Every row gives one point. To make a cloud, some directions were put in groups of two or more. Within a group, all points are equally far from the middle, so they leave a hole (a ring in 2 directions, a hollow ball in 3). The other directions are filled evenly. Then the cloud was stretched, turned, moved and blurred a little. How many holes are there, and how many directions does each take, smallest first?
In the rows, 128 means zero.

Cloud, 20 rows:
[[136 108 183]
 [116 133 179]
 [167 117 174]
 [101 140 157]
 [174  97 155]
 [188 127 148]
 [182 131 167]
 [164 117 102]
 [129 108  94]
 [107 152 163]
 [166  88 162]
 [124  68 177]
 [ 96 126 157]
 [173 131 106]
 [154  65 100]
 [133 136 188]
 [107 155 133]
 [123 143 184]
 [144 161 191]
 [129 170 185]]
Holes: 1 (2)

Cloud, 28 rows:
[[133 152 103 149]
 [108 122 112 165]
 [ 98  45 135  97]
 [153 164 151 104]
 [ 80 137 100  89]
 [148 106  80  80]
 [139  74 174 158]
 [106 178 100 156]
 [173 104 139 134]
 [101 100 187 123]
 [124 123 129 159]
 [162  97 124 134]
 [116 138  52 130]
 [116 133  81  70]
 [129 121  60 100]
 [ 94 106 182 136]
 [116 128 157 152]
 [ 83  83  79 135]
 [ 88 101 118  87]
 [133  58 150  71]
 [155 127 162  69]
 [ 98 145 135 161]
 [114  49 130 149]
 [135  85 154  68]
 [ 59 123  96  99]
 [ 48 143 129 129]
 [131 123 143 154]
 [102 177 123 140]]
Holes: 1 (2)

Cloud (30 x 4):
[[171 128 139 147]
 [145 145 187 117]
 [158 144 176 142]
 [166  61 120 136]
 [161  61 116 116]
 [145 143 189 122]
 [ 75  94 126 105]
 [157 133 117 144]
 [ 86  87 153 112]
 [ 99  95 172 117]
 [137 104 182 156]
 [ 97  53 101 110]
 [143 119 166  95]
 [102  93 171 114]
 [ 96 133 111  91]
 [ 75 129 133 109]
 [144 107  76 128]
 [ 80 102 107  98]
 [101 106 112 159]
 [117  44 101 149]
 [153 111  89  93]
 [ 91  86 157 111]
 [112  60 117 163]
 [156  55 116 118]
 [156  64 121 108]
 [173  73 122 138]
 [ 88 112 138 158]
 [ 86 103 173 138]
 [ 90  64 115 105]
 [107  45  84 134]]
Holes: 2 (2, 2)

Cloud (51 x 6):
[[162 142  95 106 157 121]
 [124 117  80 156 180 153]
 [ 91 106  72 159 173 112]
 [154  81 137 111  27 112]
 [137  99 134  60 156 107]
 [127  70  79 115 136 129]
 [142 150 176 170 144 150]
 [127 107 193 153 160 132]
 [124 156  73 118 104 177]
 [138  68 118 141 130 132]
 [129 152 143 137 187 162]
 [119 130  91 124 203 156]
 [106 193 149  56 150 119]
 [180 130 142  92 128 131]
 [ 89 185  69 166 134 156]
 [144 179 155 103 176 154]
 [155 106 109 125 148 153]
 [142 157 155 178  85 115]
 [103 202 138  83 147 113]
 [143 136 126 137 158 191]
 [ 99 136 175 106 189 116]
 [106 121  73  60 145 141]
 [118 209 101  78 157 142]
 [145 144 144 132  70 150]
 [122 139 118 120  82 106]
 [128 131 105  69  93 144]
 [116 110 108  56 172 148]
 [108 167  87 198 173 183]
 [120  88  51 101  86 142]
 [137 167  84 113 173 181]
 [114 137 198 129 192 116]
 [103 114 131 111 171 132]
 [117 121 116  74 136  69]
 [117 146 128  77 106 156]
 [117 126  45  69 113 125]
 [140 172 145 130 110 145]
 [118 176 148 171 111 154]
 [176 126 148  86 149 111]
 [ 76 127 189 174 157 135]
 [131 182 113 145 165 132]
 [112 218 161 101 151 122]
 [146 112 122 111  47 115]
 [122  97 177 106 125 108]
 [126 169 149 167 169 161]
 [121 119 170  66 186 154]
 [ 83 145 111 102 158 144]
 [114 102 166 139 136  84]
 [126 145 138  68 101 118]
 [134  81 101 167 145 179]
 [172 116 139 140 107 146]
 [114 154  73 165  92 110]]
Holes: 1 (2)

Cloud, 84 rows:
[[ 95 123  39 105 150 141 114  94]
 [115 179 103 102 142 121 107  73]
 [158  97 175 127 158 183  73  74]
 [125 124 139 153 115 132  50  72]
 [158 150  82  93 103 125  88  49]
 [157 119  97 149 147 192 102 109]
 [ 62  69 140 159 188 110  96  90]
 [146 142 147 129 122  95  73 193]
 [109 177 143  66 160 158 139 114]
 [167  76 163 145 137 126 134 121]
 [ 57 152 180 136 125 108  76 118]
 [102  75  62 108 120 129 108 141]
 [113 117 163 161 118 167 113  81]
 [142 112  87 140 127 176  82  80]
 [139 169 134 151 184 123 160 124]
 [152 168 121 142 147 119  92 201]
 [123 155 133 131 158 131 116  63]
 [ 74 176 135 177 140 151 142  66]
 [ 97 155 135 109 138  46 128  60]
 [146 128  80  95 157  66 114 144]
 [134 133  96 172 123 171 115 142]
 [191 158 118  93 110 202 135 166]
 [161 131 111 112 113 142 102 132]
 [148 187 171 109 105 118 124  70]
 [ 74  98 123  89 136 122 134 115]
 [ 62 139 141 125 131 107 119 103]
 [163  81 169 137 151 133  86 106]
 [121 135 103 157 163  94 162 165]
 [ 98 152 108 136 174 124  90 113]
 [180 194 144  40 139 148  83 121]
 [100 191 112 118 145 155 112 112]
 [107  59 165 166 156 118 121 120]
 [130 153  69 161 172 148 159 123]
 [149 185 129 164 127  88  53 174]
 [130 121 135 140  90 143 124  73]
 [179 127 122 104 112 171 120 144]
 [177 151 100 134 120 173 126 177]
 [102  90 115 169 126  89 161 124]
 [138 126 134  85 139 161 183 122]
 [129 180 109  81  78  62  52 149]
 [140 150 105 106 161 145 147 132]
 [ 81 139  82  94 196 131  83 163]
 [ 85 114  57 133 118 115 129 120]
 [ 97 193 151 224 151 102 162 125]
 [145 156 210 162 111 110 121 119]
 [148  99 139 117 149 107 146  95]
 [144 164 111 145 142 190 111 148]
 [116 153 134 128 149 114 103 181]
 [ 92 112  54 132  81  87 107 129]
 [165 206 133 161 125 144 123 126]
 [112 150  91  68 127  80  96 139]
 [ 39 141 123 148 203 118  97  98]
 [113 177  72 117 158 179 124 137]
 [114 119 151 211 155 124 144  26]
 [197 153 103 124  76 160 150 134]
 [ 99 126 147 103 157  86 152  55]
 [124 186 123 104 106 139 180 132]
 [ 83 142 152 104 103  92 133 109]
 [111 163 157 121 161 131  71 182]
 [ 79 125  75 201 134 108 132 142]
 [118 167  81 173 189 123 104 139]
 [158 161  60 152 142 187 168 126]
 [140 137 132 136 112  87 171  92]
 [ 97 187  48 135 166 148 102  90]
 [127 180 107 126 165  65 110 148]
 [100 129 161 106 153 144  79  84]
 [112 106 142 153 146 165  73 120]
 [124 152  75 116 174 128 107  93]
 [111 126 147 156 158  80 112 135]
 [143 128 103 140 135 144 154 127]
 [ 86  86 143 139 167 121 104  80]
 [116 140  56 136 109  97  92 140]
 [184 117  94  98 113  95 110 165]
 [ 76 128 177 119 155 163  96 158]
 [125 116 128  89 158 139  44 116]
 [ 93 165 132 102 167 184 129 111]
 [153 141 155  60 160 114  81 154]
 [ 86 163 128 129 131 104 195 159]
 [145 148 137 101 142 187 155 124]
 [107 123 119 103 174  61 124 102]
 [177 152 181  90 150 128 116 136]
 [105 158 101 115 152 138  98 202]
 [155 124 144 143 117 222 152 141]
 [107 116  89  92  94 132 171  56]]
Holes: 0

Cloud, 80 rows:
[[111 188 105 169 123 191  77  87]
 [ 70 151 144 147 123 100 144 136]
 [111 113 167 175  93 145 167 154]
 [129 156 133 152 141 118  74 182]
 [ 64 128 104 138 124 195 149 149]
 [118  91 123  95 149 167  98 106]
 [109 123  67 148 144  82 151 128]
 [120  68 155 115 152 140 123  96]
 [157 135 118 198 184 135 143 168]
 [146 101 113  57 113 118  80 139]
 [189  69 184  99 106 163 112 104]
 [125 126 131 102 132 188  98 135]
 [109 122 123  41 143 206 100  95]
 [110  74  83 127 107 144 118 131]
 [120 162 105 125 128 114  92 162]
 [129 124 116 110  92 212 122 117]
 [113  51 106 126 131 182 124  59]
 [139 116  81 202 155 175  78  96]
 [132  88 168 165 168  81 145 170]
 [ 89 149  66 202 166  93 141  89]
 [210 100 156 116 162 140 106 132]
 [162 104  97 120 102 182 124 162]
 [134  41 158  88 153 105 176 135]
 [ 89 147 125 150 176 149 127 135]
 [132 100 116  91  99 211 109 125]
 [159 106 103  89 178 177  63 110]
 [130 119  91 184 128  43 130 120]
 [114 175  96 162 103 132  96 172]
 [100  94 126 169  93 183 130 122]
 [156  99 119 148 126 137 173 158]
 [ 81 113 126 133 162 164 140  80]
 [111 124 134 127 151 181 177  95]
 [123  97 104 110 122 171 102 132]
 [104 130  96 170 125  61 147 127]
 [ 70 111 150 120 142 140 192 134]
 [ 82 124 103 111 128 121 183 101]
 [105 129 111 130 106 184 108 150]
 [ 55 135 102 176 170 161 131  70]
 [114  92 112 151 151 161 122 121]
 [172 116 124 115 190 172 150 165]
 [133  93  95 130 170 184 131  97]
 [ 62 124 148  46 152 119 161 160]
 [ 78 144 143 127 163  87 120  94]
 [121 131 178 135 178 200 101 115]
 [163 139 154  43 154 142  86 138]
 [118 147 107 122 135 170 129 169]
 [161 106 148  54 172 134  81 120]
 [107 132 134  82 169 126 129 187]
 [157 139 142 152 162 125  66 151]
 [107  98 187 123 136 152 164 124]
 [140 112  87 199 158  96 104  83]
 [159  76 135  72 183 130 110 136]
 [122 133 172  87 127 126 129 157]
 [145 107 100 127 144 216 134 120]
 [104 153 114 102 170 231 158 149]
 [ 98 118  75 169 133 130 139 132]
 [162 139 142 153 195 155 100 136]
 [163  78 107 172  93  89 165 167]
 [ 87  56  85 146  83 174 142 109]
 [126 120 189  34 109 151 126 139]
 [163 133 135 141 192  67 123 130]
 [133 159  88 185 129 102 153 150]
 [141 141 100 124 180 138  65 141]
 [148  81 156 172 134 116 115 163]
 [113 142 133 122 139 128 106 160]
 [119 122 129 122  94 175 136 157]
 [186  90 138  71 131 145 142 183]
 [154 138 156 154 102 129 119 109]
 [166  62 130  89 145  98  95  91]
 [ 86 132 165  76 177 184  93  87]
 [166 133 116 172 137  99 139 151]
 [149  89 112  91 216 180 148 144]
 [ 64 139 112 143 177 186  69 124]
 [ 49 157  93 176 103 138 116 100]
 [ 53 162  70 151 128 132 139 144]
 [171 103 124 131 155 159 115 143]
 [ 98 146  83 164 140 107 125 150]
 [160 121  98 194 150  99 102  94]
 [128 178 170 162 155 125 164 109]
 [131 112 132  62 148 170 118  90]]
Holes: 0
